Every row gives one point. Two turns around zero, p and q, are shown by what they do to some points. Write where each new point lands after one turn and then the other. Backwards means that the second turn is done in reverse. Each puzzle has new turns, and all numbers are rounded.

Turn p:
[-0.56 -0.45 -0.10] -> [-0.44 -0.49  0.29]
[ 0.14  0.26 -0.20] -> [-0.03  0.21 -0.28]
[ 0.10 -0.40 -0.09] -> [ 0.11 -0.40 -0.06]
[0.09 0.28 0.37] -> [0.22 0.36 0.21]
[ 0.31  0.04 -0.58] -> [-0.04 -0.08 -0.65]
[-0.09  0.27  0.60] -> [0.18 0.39 0.50]
Turn q:
[0.61 0.06 0.20] -> [0.51 0.22 0.33]
[-0.21  0.34 -0.50] -> [-0.06  0.13 -0.62]
[ 0.21 -0.23  0.15] -> [ 0.17 -0.13  0.27]
[ 0.00  0.03 -0.27] -> [ 0.08 -0.05 -0.25]
[-0.61 -0.20  0.43] -> [-0.70 -0.16  0.29]
Where do these land?
p, then q: [0.06 0.08 0.29] -> [0.10 0.23 0.17]
q, then p backwards: [-0.52  0.05  0.39] -> [-0.62  0.15 -0.14]
q, then p: [ 0.14  0.18 -0.06] -> [ 0.05  0.16 -0.17]
p, then q: [ 0.10 -0.24  0.30] -> [ 0.20 -0.03  0.34]
p, then q: [-0.25 -0.52 -0.52] -> [-0.25 -0.73 -0.08]
q, then p backwards: [ 0.47  0.46 -0.40] -> [0.69 0.35 0.04]

Turn p:
[-0.20  0.52 -0.16  0.24] -> [-0.36  0.50 -0.10  0.05]
[ 0.19  0.22 -0.23 -0.08] -> [ 0.18  0.28 -0.18 -0.03]
[ 0.06  0.08 -0.42  0.32] -> [-0.11  0.15 -0.47  0.19]
[ 0.22 -0.50  0.60 -0.03] -> [ 0.25 -0.56  0.48  0.24]
[-0.23  0.04 -0.33  0.02] -> [-0.20  0.06 -0.30 -0.18]
[-0.17 -0.84  0.51 -0.20] -> [ 0.05 -0.93  0.40 -0.11]
[ 0.12  0.49  0.03 -0.27] -> [ 0.17  0.49  0.17 -0.17]
Turn q:
[ 0.27  0.00 -0.44 -0.06] -> [ 0.09  0.01 -0.43 -0.28]
[-0.28  0.63 -0.18  0.14] -> [-0.18  0.67 -0.13  0.17]
[-0.32  0.46  0.19 -0.26] -> [-0.24  0.48  0.36 -0.06]
[ 0.35 -0.35  0.20  0.13] -> [ 0.36 -0.41  0.04  0.05]
[-0.03 -0.74  0.23  0.05] -> [-0.05 -0.75  0.16  0.13]
Where do these land?
q, then p: [-0.20  0.65 -0.35 -0.26] -> [-0.18  0.67  0.07 -0.40]
q, then p backwards: [ 0.71  0.38 -0.44 -0.06] -> [ 0.32  0.17 -0.65 -0.53]
p, then q: [-0.32 -0.45  0.08 -0.16] -> [-0.24 -0.48  0.16 -0.17]
p, then q: [-0.40  0.12  0.26 -0.11] -> [-0.24  0.03  0.44  0.00]
p, then q backwards: [ 0.42 -0.12  0.11 -0.05] -> [ 0.28 -0.02  0.24  0.26]
p, then q: [ 0.19 -0.14  0.19  0.43] -> [ 0.08 -0.15 -0.15  0.47]
q, then p: [-0.40 -0.45  0.16  0.21] -> [-0.42 -0.47 -0.02  0.19]

Turn p:
[-0.17 -0.63  0.16 -0.43 -0.50 -0.11] -> [-0.13 -0.20  0.18 -0.44 -0.78 -0.02]
[-0.23  0.32 -0.02  0.28  0.02  0.30] -> [-0.17  0.17 -0.21  0.18  0.24  0.36]
[ 0.50  0.39 -0.22  0.19  0.19  0.25] -> [ 0.50  0.00 -0.27  0.23  0.45  0.06]
[-0.33  0.18  0.01 -0.13 -0.30 -0.33] -> [-0.22  0.47  0.03 -0.14 -0.24 -0.11]
[ 0.08 -0.84 -0.30 -0.61  0.29 -0.08] -> [-0.09 -0.77  0.00 -0.57 -0.21 -0.54]
[-0.15  0.38  0.51  0.09  0.01 -0.05] -> [-0.06  0.39  0.40  0.08  0.17  0.30]
[ 0.31  0.19 -0.14  0.61  0.29  0.02] -> [ 0.17 -0.06 -0.13  0.65  0.37 -0.05]
Turn q:
[ 0.47 -0.54  0.20  0.23  0.14 -0.19] -> [ 0.50 -0.50  0.05 -0.19 -0.06 -0.35]
[-0.24 -0.04 -0.28  0.11  0.07 -0.28] -> [-0.31  0.00 -0.22 -0.01  0.01 -0.30]
[-0.05  0.06  0.09 -0.40  0.40  0.16] -> [-0.08  0.08  0.14 -0.38  0.34  0.25]
[ 0.56  0.90  0.36 -0.04 -0.26 -0.26] -> [ 0.51  0.89  0.48  0.24 -0.11 -0.17]
[-0.09 -0.37  0.15  0.37 -0.35 -0.22] -> [-0.02 -0.39  0.04  0.22 -0.45 -0.27]
[ 0.25 -0.04 -0.07 -0.18 -0.02  0.01] -> [ 0.22  0.08 -0.10 -0.17 -0.04  0.06]
[-0.63  0.49  0.00 -0.51 -0.01  0.32] -> [-0.63  0.45  0.16 -0.03  0.13  0.59]
[-0.46  0.40 -0.08  0.11  0.14  0.36] -> [-0.43  0.15  0.05  0.35  0.36  0.27]
[ 0.18 -0.86 -0.36  0.30 -0.10  0.10] -> [ 0.22 -0.76 -0.58 -0.03 -0.19 -0.09]
Where do these land?
p, then q: [ 0.04  0.35 -0.03 -0.05  0.50  0.29] -> [ 0.00 -0.12  0.00 -0.28  0.61 -0.02]
p, then q backwards: [-0.19 -0.43  0.71 -0.38  0.06 -0.23] -> [-0.30 -0.16  0.82 -0.29  0.02 -0.24]
q, then p: [-0.08  0.17 -0.37 -0.26 -0.16 -0.27] -> [-0.05  0.44 -0.33 -0.17  0.04 -0.08]
q, then p: [ 0.29  0.31 -0.25  0.12 -0.53 -0.23] -> [ 0.33  0.50 -0.31  0.35 -0.11 -0.06]
q, then p: [ 0.23 -0.08  0.30  0.71  0.03 -0.49] -> [ 0.09  0.09  0.53  0.48 -0.36 -0.49]
p, then q: [ 0.51 -0.63 -0.39 -0.21 -0.59  0.33] -> [ 0.50 -0.14 -0.70 -0.13 -0.71  0.16]
q, then p: [-0.61  0.02  0.21 -0.06 -0.21  0.19] -> [-0.46  0.00  0.01  0.02 -0.16  0.51]
q, then p: [-0.12  0.05  0.23  0.02  0.49  0.17] -> [-0.19 -0.27  0.36 -0.09  0.31  0.02]
q, then p backwards: [-0.07  0.24 -0.40  0.10  0.39  0.24] -> [-0.13  0.41 -0.26  0.17  0.35  0.19]

Turn p:
[-0.11  0.10  0.23 -0.42 -0.48 -0.31  0.37  0.62] -> [-0.07  0.20 -0.24 -0.21 -0.42 -0.57  0.00  0.67]
[-0.22 -0.31  0.43  0.42  0.07 -0.45  0.25  0.02] -> [-0.14  0.11  0.65  0.32 -0.03 -0.44  0.16  0.08]
[ 0.09 -0.14  0.26 -0.45 -0.04  0.26 -0.43 -0.38] -> [ 0.10 -0.56  0.12 -0.41  0.04  0.23 -0.38 -0.03]
[ 0.49  0.01 -0.48  0.45 -0.28  0.29 -0.30 -0.07] -> [ 0.50 -0.01 -0.35  0.54 -0.01  0.42 -0.17 -0.24]
[-0.10  0.35 -0.30  0.57  0.57  0.40  0.20  0.46] -> [-0.21  0.78 -0.25  0.29  0.64  0.22  0.14 -0.11]
[ 0.28 -0.10 -0.34 -0.37 -0.17 -0.48 -0.22  0.32] -> [-0.12 -0.39 -0.58  0.16 -0.29 -0.37  0.00  0.03]
[-0.45 -0.35  0.00  0.46 -0.28  0.27  0.00 -0.36] -> [-0.01  0.08  0.59  0.29 -0.24  0.56  0.00  0.08]
[-0.05  0.08  0.10 -0.41  0.22  0.37  0.42 -0.13] -> [ 0.05  0.03  0.02 -0.57  0.26  0.17  0.30  0.22]
[ 0.08  0.36  0.10 -0.24  0.39 -0.35 -0.31 -0.48] -> [-0.10 -0.24  0.05 -0.41  0.05 -0.22 -0.07 -0.71]
Turn q:
[-0.40  0.60 -0.02 -0.20 -0.20 -0.03 -0.32 -0.01] -> [-0.51  0.29  0.21 -0.10 -0.12 -0.12 -0.47  0.24]
[ 0.22  0.11  0.52 -0.34 -0.42 -0.28 -0.27 -0.17] -> [ 0.13 -0.10  0.44 -0.26  0.01 -0.66 -0.28 -0.05]
[ 0.48  0.09  0.11 -0.11 -0.59  0.45  0.22 -0.25] -> [ 0.17 -0.19  0.46 -0.22 -0.44  0.07 -0.10 -0.62]
[-0.29 -0.35  0.17  0.28  0.12 -0.13  0.45  0.23] -> [ 0.03 -0.31 -0.03  0.29 -0.02  0.09  0.54  0.35]
[-0.44 -0.05 -0.55 -0.11 -0.12 -0.37  0.17  0.65] -> [ 0.02 -0.07 -0.20 -0.23 -0.13  0.45 -0.06  0.89]
[-0.35  0.33  0.07  0.11 -0.11  0.16 -0.69 -0.10] -> [-0.37  0.24  0.21  0.31  0.21 -0.07 -0.62  0.02]
[ 0.35 -0.49  0.04  0.30  0.39 -0.06 -0.08 -0.23] -> [ 0.37 -0.13 -0.39  0.28  0.34 -0.11  0.21 -0.33]
[-0.46  0.25 -0.59 -0.05  0.33 -0.20 -0.16 -0.27] -> [-0.55  0.14 -0.64 -0.07  0.07  0.11 -0.28  0.19]
[ 0.46 -0.25 -0.08 -0.44  0.20  0.57  0.24 -0.20] -> [ 0.11  0.01  0.06 -0.46  0.19  0.30  0.33 -0.69]
[ 0.43 -0.24  0.34  0.57  0.40 -0.11  0.45  0.35] -> [ 0.60  0.12 -0.11  0.47 -0.11 -0.07  0.74  0.02]
Where do these land?
p, then q: [-0.05 -0.48 -0.17 -0.20 -0.42 -1.05  0.13  0.33] -> [ 0.34 -0.83 -0.09  0.23 -0.48 -0.07 -0.12  0.78]
q, then p: [ 0.18  0.30  0.06  0.34  0.87 -0.36 -0.15 -0.14] -> [-0.06  0.54 -0.40  0.17 -0.20 -0.12  0.46 -0.65]
q, then p: [-0.20  0.09  0.56 -0.03  0.14  0.22 -0.13  0.12] -> [-0.12  0.34  0.41 -0.12  0.18 -0.33 -0.01 -0.08]
p, then q: [-0.34 -0.11 -0.23  0.11 -0.27  0.29 -0.26  0.21] -> [-0.12  0.11  0.28  0.30  0.00  0.41 -0.30  0.02]
q, then p: [0.17 0.13 0.14 0.06 0.27 0.68 0.10 0.33] -> [ 0.41  0.46  0.28 -0.43  0.24  0.15  0.00 -0.08]
q, then p: [ 0.18 -0.57 -0.14 -0.38 -0.19 -0.61 -0.27 -0.07] -> [-0.22 -0.75 -0.44  0.17  0.29 -0.28  0.11  0.02]
q, then p: [-0.11  0.42 -0.04  0.11 -0.04  0.55  0.19 -0.17] -> [ 0.09  0.29  0.40 -0.25 -0.31  0.37 -0.16 -0.02]
p, then q: [-0.01 -0.18  0.33  0.45  0.17  0.48  0.16 -0.13] -> [ 0.05  0.51  0.25  0.28  0.16 -0.16  0.37 -0.24]
p, then q backwards: [-0.06 -0.08 -0.66 -0.66 -0.41 -0.31  0.37 -0.27] -> [ 0.07 -0.03 -0.31  0.04 -0.02 -0.28  1.08 -0.11]
q, then p: [ 0.22  0.22  0.10  0.16 -0.55  0.57 -0.07  0.10] -> [ 0.46 -0.06  0.46 -0.15 -0.05  0.10 -0.56 -0.01]
p, then q: [ 0.03  0.26  0.06  0.04  0.43 -0.47 -0.07 -0.32] -> [-0.33 -0.32 -0.28 -0.12  0.01 -0.50  0.09 -0.15]

Turn p:
[ 0.21  0.54 -0.05  0.49  0.12 -0.09  0.33  0.05 -0.36] -> [ 0.09  0.49 -0.08  0.70 -0.01  0.20 -0.15  0.15 -0.13]
[ 0.30  0.17  0.65 -0.40 -0.07 -0.17 -0.07  0.16  0.20] -> [ 0.02 -0.17  0.55 -0.01  0.55 -0.03 -0.30 -0.25  0.14]
[ 0.52  0.67 -0.27 -0.13 -0.33  0.28 -0.20 -0.21 -0.02] -> [ 0.42  0.52  0.09 -0.25 -0.04  0.57 -0.46 -0.11 -0.05]
[ 0.13  0.36 -0.17  0.27  0.16  0.14 -0.10 -0.31  0.31] -> [ 0.13  0.32 -0.39  0.01  0.12  0.34  0.05 -0.28  0.11]
[-0.59 -0.74  0.13 -0.50  0.13  0.46 -0.74 -0.38 -0.15] -> [-0.42 -0.81 -0.14 -0.91 -0.01  0.13  0.37  0.03 -0.52]
[-0.19 -0.02 -0.22  0.01  0.26 -0.12  0.65  0.44  0.01] -> [ 0.07  0.24 -0.08  0.30  0.08 -0.56  0.18  0.48  0.20]
[-0.20 -0.63  0.23 -0.13 -0.25  0.38 -0.15 -0.79  0.03] -> [-0.16 -0.41  0.24 -0.50 -0.24  0.42  0.73 -0.25 -0.17]
[ 0.21 -0.41 -0.29  0.22  0.27 -0.26  0.18  0.27 -0.08] -> [ 0.32 -0.29 -0.25  0.37 -0.22 -0.34  0.06  0.18  0.11]
[-0.09 -0.20 -0.04  0.55 -0.10  0.04  0.25  0.57  0.03] -> [-0.26 -0.08 -0.14  0.43 -0.26 -0.12 -0.06  0.38  0.49]
[-0.30  0.25  0.04 -0.37 -0.18 -0.65 -0.15  0.20  0.03] -> [-0.22  0.17  0.21 -0.12  0.04 -0.62 -0.40 -0.31 -0.18]
Turn q:
[-0.48 -0.06  0.32 -0.04 -0.36 -0.29 -0.56  0.21  0.00] -> [-0.35 -0.11 -0.11  0.05 -0.32 -0.16 -0.64  0.27  0.39]
[ 0.12 -0.22 -0.33  0.37  0.35  0.17 -0.44 -0.16  0.61] -> [ 0.41 -0.47 -0.38  0.11  0.27  0.45 -0.11 -0.39  0.27]
[ 0.06  0.27 -0.28 -0.13  0.01  0.15 -0.31  0.07  0.59] -> [ 0.55 -0.18  0.02 -0.30  0.01  0.27 -0.33 -0.09  0.16]
[-0.12  0.15 -0.57  0.28 -0.41  0.00 -0.36 -0.22  0.46] -> [ 0.63  0.00 -0.41 -0.02 -0.33 -0.02 -0.24 -0.31  0.41]
[ 0.20  0.32 -0.48  0.42  0.20  0.47 -0.32  0.15  0.18] -> [ 0.67  0.03 -0.34  0.21  0.06  0.52 -0.19 -0.08 -0.23]
[-0.17 -0.04  0.44 -0.24  0.20  0.15  0.71 -0.46 -0.53] -> [-0.70  0.41  0.41 -0.06  0.05 -0.14  0.45 -0.36 -0.40]
[ 0.13 -0.18  0.30 -0.55  0.09  0.09  0.57  0.03 -0.32] -> [-0.44  0.05  0.47 -0.30  0.00 -0.08  0.50  0.16 -0.32]
[ 0.25  0.15  0.24 -0.28  0.07 -0.26 -0.09 -0.40 -0.47] -> [-0.29 -0.05 -0.01 -0.15  0.13 -0.55 -0.08 -0.12 -0.49]
[ 0.29 -0.05  0.29  0.12  0.08 -0.33  0.72  0.25 -0.09] -> [-0.07  0.16  0.49  0.27  0.36 -0.28  0.50  0.29  0.04]
[-0.69 -0.01 -0.28  0.01 -0.07 -0.58 -0.39  0.51 -0.03] -> [-0.17  0.29 -0.50 -0.16  0.03 -0.04 -0.45  0.56  0.64]
[ 0.05  0.15  0.08  0.40 -0.05  0.23 -0.05  0.25  0.33] -> [ 0.33 -0.02  0.17  0.38 -0.02  0.30 -0.17  0.03  0.13]
[ 0.36 -0.47  0.27 -0.36 -0.12  0.19  0.53 -0.23 -0.74] -> [-0.57 -0.10  0.20 -0.02 -0.26 -0.29  0.78  0.04 -0.60]
Where do these land?
p, then q: [ 0.10  0.48 -0.40  0.17 -0.74  0.51  0.05 -0.33  0.25] -> [ 0.51  0.14  0.57 -0.35 -0.56  0.19 -0.43 -0.21 -0.32]
q, then p: [-0.10  0.05 -0.04 -0.06  0.93 -0.28  0.78 -0.02 -0.25] -> [-0.02  0.48 -0.29  0.29  0.87 -0.23  0.36  0.35 -0.40]
q, then p: [-0.12 -0.64 -0.06  0.25 -0.22 -0.09  0.12 -0.41 -0.45] -> [-0.17  0.49 -0.08  0.10 -0.55 -0.35  0.46 -0.08  0.08]
q, then p backwards: [-0.17  0.34  0.21  0.11 -0.20  0.76 -0.38 -0.18  0.24] -> [ 0.51  0.18 -0.04  0.24 -0.50 -0.21 -0.50 -0.23 -0.33]
p, then q: [ 0.33  0.13  0.21 -0.29 -0.20 -0.27  0.57 -0.45 -0.09] -> [-0.09  0.01  0.58  0.41  0.24 -0.35 -0.02 -0.21 -0.41]
q, then p backwards: [-0.11  0.27 -0.09 -0.39  0.33 -0.29 -0.59 -0.22 -0.07] -> [-0.16  0.24 -0.15 -0.39  0.19 -0.02 -0.67  0.27  0.14]
p, then q: [ 0.06 -0.07 -0.13 -0.03  0.09  0.10 -0.57 -0.28  0.27] -> [ 0.00 -0.17 -0.24 -0.46 -0.20  0.07  0.24 -0.29 -0.17]
q, then p backwards: [-0.55  0.00 -0.21  0.01  0.01  0.02 -0.22  0.51  0.55] -> [ 0.43  0.16 -0.12  0.20 -0.31  0.60 -0.09  0.35  0.33]
p, then q: [-0.02 -0.18 -0.36 -0.37 -0.14 -0.02 -0.17  0.16 -0.22] -> [-0.08 -0.24 -0.05 -0.21 -0.19 -0.30 -0.04  0.42 -0.07]
q, then p: [ 0.61  0.07  0.55  0.39  0.09 -0.50 -0.10  0.55 -0.18] -> [-0.26 -0.58 -0.40  0.83  0.05 -0.28 -0.28  0.12  0.13]
q, then p: [-0.29  0.02  0.08  0.04  0.00 -0.20  0.71  0.58 -0.08] -> [-0.32  0.41  0.07  0.28  0.59 -0.12 -0.19  0.21  0.43]
p, then q backwards: [ 0.26 -0.49  0.23  0.18  0.04  0.26 -0.22  0.09  0.04] -> [ 0.16 -0.48  0.06 -0.01  0.04  0.14 -0.26  0.16  0.37]
